Every row gives one point. The ring and each string are closed loops that go straight from each point to the next, and from the last back to the first. Before rounding, they use only three directions, however many columns there are. Count how often each string passes through the ring. Passing back the other way cancels.

Ring (7 x 3):
array([[ 32, -30,   2],
       [ 37, -14,  41],
       [ 17,  22,  44],
       [ -6,  43,  10],
       [-23,  41, -35],
       [-16,   4, -64],
       [  1, -16, -53]])
String (22 x 3):
array([[ 16,  38, -45],
       [  6,  34, -73],
       [ 17,  34, -69],
       [ 12,  13, -36],
       [  8,   6, -17],
       [ 31,   9, -42],
       [ 36, -14, -44],
       [ 27, -57, -32],
       [  0, -60,  -9],
       [  2, -17,  -6],
       [ 28,  16, -13],
       [ 53,   6, -23],
       [ 45, -31, -35],
       [  0, -69, -39],
       [-18, -48, -28],
       [ -7, -15, -17],
       [  8,   8, -36],
       [  8,  22, -67],
       [-19,  14, -92],
       [-53, -14, -86],
       [-34, -13, -46],
       [ -8,   6, -30]])
Times through: 3
String (18 x 3):
array([[  5,  50, -51],
       [  0,  46, -72],
       [  7,  14, -22],
       [-23, -23, -44],
       [-27, -40, -71],
       [  0, -18, -82],
       [ 28,  22, -60],
       [  8,   7, -31],
       [-18, -17, -41],
       [-47, -17, -94],
       [-21,  32, -83],
       [  7,  55, -54],
       [ -9,  20, -27],
       [  8,  48, -30],
       [ -8,  81, -48],
       [-39,  50, -44],
       [-40,  -1, -23],
       [  2,  12, -14]])
Times through: 1

Ring (9 x 8):
array([[ 55, -38, -22,   3, -39,  22,   6, -59],
       [ 50, -14,   2,  -3, -29,  24,  18, -29],
       [ 25,   4,  17,   0,  -3,  17,  22,  16],
       [  4,  13,  16,   3,  14,  11,  20,  34],
       [-21,  26,   1,   7,  27,   3,  15,  33],
       [-25,  19, -22,  11,  22,   1,   7,   6],
       [ -6, -12, -40,  14,   3,   3,  -2, -27],
       [ 18, -38, -45,  14, -15,   8,  -6, -49],
       [ 48, -48, -35,   8, -36,  18,  -1, -64]])
String (25 x 8):
array([[-53,  52,   2,   9,  51,  -5,  17,  58],
       [-48,  63, -11,   4,  37,  -1,  18,  24],
       [-25,  39, -18,   5,  19,   4,  14,   0],
       [  1,  -1, -19,   8,   3,   8,   7,  -9],
       [  3, -25, -26,  15,   4,   4,  -1,  -9],
       [  2, -37, -38,  19,   2,   2,  -8, -18],
       [ 11, -59, -48,  23,  -5,   2, -15, -32],
       [ 24, -46, -25,  15,  -9,   9,  -3, -18],
       [ 15,  -5, -24,   5, -11,  12,   8, -33],
       [ 25, -12, -39,   4, -25,  15,   4, -64],
       [ 48, -46, -46,   7, -42,  18,  -3, -84],
       [ 65, -66, -41,   8, -50,  21,  -4, -83],
       [ 66, -79, -27,  12, -42,  19,  -5, -55],
       [ 43, -40, -17,   7, -25,  17,   5, -33],
       [ 28,  -4, -12,   1, -17,  17,  14, -30],
       [ 44,  21,  -1, -11, -33,  28,  27, -48],
       [ 26,  25,  -1,  -7, -18,  22,  24, -29],
       [ 25, -16,  -7,   6, -10,  14,  10, -11],
       [ 41, -44,   6,   9, -11,  15,   8,   9],
       [ 33, -30,  11,   8,  -5,  15,  12,  19],
       [ 19, -11,   0,   6,  -1,  12,  12,   6],
       [  8,  13,   3,   2,   4,  12,  18,   9],
       [  2,  19,   1,   2,   8,  11,  18,  10],
       [ 15, -29,  -7,  13,   4,   8,   4,  12],
       [ -9, -11,   1,  15,  25,   2,   7,  43]])
Times through: 0
String (19 x 8):
array([[ 15,  39,  12,  -8,  -5,  20,  29,  -4],
       [ 25,  -4,   0,   2,  -9,  16,  16,  -7],
       [ 36, -29,  -2,   6, -14,  16,  10,  -8],
       [ 30,  -6,  -6,   1, -16,  18,  15, -22],
       [ 47,   7,  -6,  -8, -35,  27,  22, -52],
       [ 61, -18, -18,  -5, -48,  28,  15, -72],
       [ 80, -66, -33,   4, -60,  27,   1, -89],
       [ 62, -87, -30,  16, -37,  16,  -9, -49],
       [ 71, -95, -39,  15, -48,  19, -11, -70],
       [ 67, -66, -40,   8, -52,  22,  -3, -84],
       [ 49, -17, -29,  -1, -41,  23,  10, -75],
       [ 37,  -7, -18,  -1, -28,  20,  13, -50],
       [ 34, -24, -13,   5, -18,  16,   8, -26],
       [ 46, -40,  -7,   6, -23,  18,   8, -22],
       [ 21,   2,  -8,   1, -11,  16,  15, -18],
       [ 23,  35,   8,  -9, -13,  22,  29, -16],
       [ 33,  19,  27,  -7, -10,  23,  31,  12],
       [ 38,  -6,  34,  -1,  -4,  20,  25,  34],
       [ 26,  22,  30,  -6,  -2,  21,  30,  23]])
Times through: 0

Ring (9 x 11):
array([[ 19, -39, -63, -36,  14,   6, -28,  49, -20,   5,   2],
       [ -5, -46, -53, -37,   0,  45, -30,  38, -17,  -5,  -3],
       [-25, -56, -30, -13, -10,  64, -21,  23,  -8, -28, -15],
       [-27, -57,  -7,  14, -11,  53, -11,  13,   5, -42, -23],
       [-14, -39,  19,  34,  -8,  21,  -8,   9,  23, -39, -22],
       [ 10, -18,  24,  34,   2, -18, -13,  16,  32, -21, -12],
       [ 30, -12,   9,  26,  12, -44, -15,  27,  25,  -8,  -6],
       [ 47, -19, -26,   9,  26, -64, -15,  44,   5,   2,  -1],
       [ 46, -29, -53, -11,  28, -50, -19,  52, -12,   6,   2]])
String (26 x 11):
array([[ -9, -61,  -6,  37,   1,  12,   2,  16,   5, -50, -27],
       [ -3, -33,  -3,   9,  -3,  18, -18,  21,  13, -20, -12],
       [-19, -19,  24,   9, -16,  42, -26,  10,  31, -18, -10],
       [-25, -41,  34,  45, -15,  33,  -6,   0,  31, -49, -27],
       [-16, -75,  10,  70,   0,   5,  19,   5,  10, -76, -41],
       [ -4, -62, -12,  36,   4,   5,   3,  19,   2, -49, -27],
       [ -7, -28,  -4,  -2,  -6,  30, -25,  22,  13, -14,  -8],
       [-31, -18,  12, -18, -23,  76, -39,  12,  24,  -8,  -5],
       [-43, -72, -25,  -1, -17,  87, -13,  13,  -9, -47, -25],
       [-20, -82, -54,  -4,   0,  52,  -6,  28, -26, -44, -23],
       [ -2, -65, -54,  -9,   7,  25, -12,  35, -22, -27, -15],
       [ -4, -21, -19, -28,  -6,  39, -37,  30,   7,   3,   1],
       [  1, -26, -51, -55,  -1,  45, -44,  43, -12,  16,   8],
       [ 29, -54, -95, -45,  25,  -5, -24,  61, -41,   5,   2],
       [ 33, -43, -84, -42,  24, -14, -26,  59, -32,  11,   5],
       [ 13, -11, -37, -47,   3,  21, -45,  43,   0,  24,  12],
       [  4, -10, -16, -30,  -3,  27, -40,  32,  12,  12,   6],
       [ 22, -48, -50,  -6,  17, -14, -13,  42, -15, -13,  -8],
       [ 30, -61, -91, -30,  27, -15, -16,  58, -40,  -5,  -3],
       [  4, -37, -73, -64,   5,  45, -42,  50, -26,  16,   8],
       [-12, -28, -41, -51,  -8,  63, -44,  35,  -7,   9,   4],
       [ -2, -33, -23, -14,  -1,  28, -26,  29,   2,  -9,  -5],
       [ -4, -57, -37,   1,   4,  23, -12,  30, -11, -29, -16],
       [-15, -25,  -6, -16, -12,  50, -32,  21,  13,  -8,  -5],
       [-42, -41,   8,  -2, -25,  86, -26,   7,  16, -31, -17],
       [-31, -82,  -3,  50,  -8,  40,  12,   5,   1, -74, -40]])
Times through: 2

Ring (7 x 14):
array([[ 25,  -8,  -4,  16, -19, -21,  -1, -20,  -9,   4,  -3,  26,   5,
        -18],
       [ 20, -19,  -5,  -5, -19, -15, -11, -33, -27,   3,   1,  18,  -6,
          1],
       [ 10, -18,  -4, -44,  -2,   5, -10,  -6, -20,   4,   7,  -3,   1,
         -1],
       [  3, -11,  -7, -43,  12,  15,  -6,  15,  -5,   7,   9, -14,  11,
         -3],
       [  0,   2,  -9, -19,  24,  20,   3,  37,  18,  10,   8, -18,  25,
        -10],
       [ 11,   6,  -6,  -8,  10,   5,  10,  32,  23,   9,   3,   0,  27,
        -31],
       [ 21,   0,  -3,   1,  -7, -11,   8,   8,   9,   6,   0,  16,  18,
        -34]])
String (24 x 14):
array([[ 16, -27,  -2, -47, -15,  -6, -16, -29, -37,   1,   6,   7, -10,
          3],
       [  7, -10, -12,  18,   2,   0, -11, -14, -12,   7,   3,   1,   3,
         20],
       [  9,  -9,  -8,  -6,   3,   2,  -6,  -2,  -7,   6,   4,   0,   8,
          2],
       [  9, -21,   1, -95,   3,  14,  -6,  15, -16,   3,  12, -12,   7,
        -22],
       [  0, -15,  -4, -80,  17,  24,  -6,  26,  -7,   6,  13, -23,  12,
         -8],
       [ -3,  -2, -13,  -3,  22,  19,  -5,  20,   7,  10,   8, -18,  16,
         14],
       [  3,  -1, -11,   2,  14,  11,  -2,  15,   7,   9,   5,  -9,  16,
          3],
       [  9,  -5,  -5, -27,   8,   8,   1,  18,   5,   7,   6,  -5,  16,
        -16],
       [  6,  -2,  -3, -61,  17,  19,   7,  45,  17,   8,  10, -15,  26,
        -34],
       [ -1,  10,  -7, -38,  31,  27,  13,  64,  36,  12,  10, -23,  38,
        -33],
       [  1,  12, -12,  18,  25,  16,   9,  42,  33,  12,   4, -12,  32,
        -13],
       [  7,   4, -12,  29,  10,   3,   2,  12,  13,   9,   2,   0,  19,
         -1],
       [ 12,   0,  -7,   2,   5,   1,   3,  14,  10,   8,   3,   3,  18,
        -16],
       [ 18,  -1,  -1, -29,  -1,  -2,  10,  24,  14,   6,   3,   8,  23,
        -44],
       [ 26,  -1,   3, -36, -10, -10,  14,  23,  14,   5,   1,  17,  23,
        -61],
       [ 25,   1,  -3,  15, -12, -17,   9,   2,  10,   6,  -3,  24,  17,
        -37],
       [ 16,  -1,  -9,  37,  -5, -11,   0,  -8,   3,   7,  -2,  15,  11,
         -4],
       [ 17,  -7,  -5,  -2,  -6,  -7,  -1,  -3,  -3,   6,   1,  11,  10,
        -15],
       [ 31, -15,   2, -21, -28, -25,   0, -23, -17,   2,  -2,  30,   1,
        -35],
       [ 34, -19,   0,  11, -38, -36,  -7, -50, -31,   0,  -5,  41,  -9,
        -17],
       [ 22, -13, -10,  54, -22, -26, -12, -48, -24,   4,  -5,  28,  -7,
         16],
       [ 13,  -7, -10,  28,  -5,  -8,  -7, -17,  -9,   6,   0,  11,   4,
          8],
       [ 17, -14,  -3, -28,  -9,  -6,  -4,  -7, -13,   4,   3,   9,   5,
        -15],
       [ 22, -28,   2, -62, -22, -11, -12, -28, -37,   0,   5,  14,  -9,
        -15]])
Times through: 5
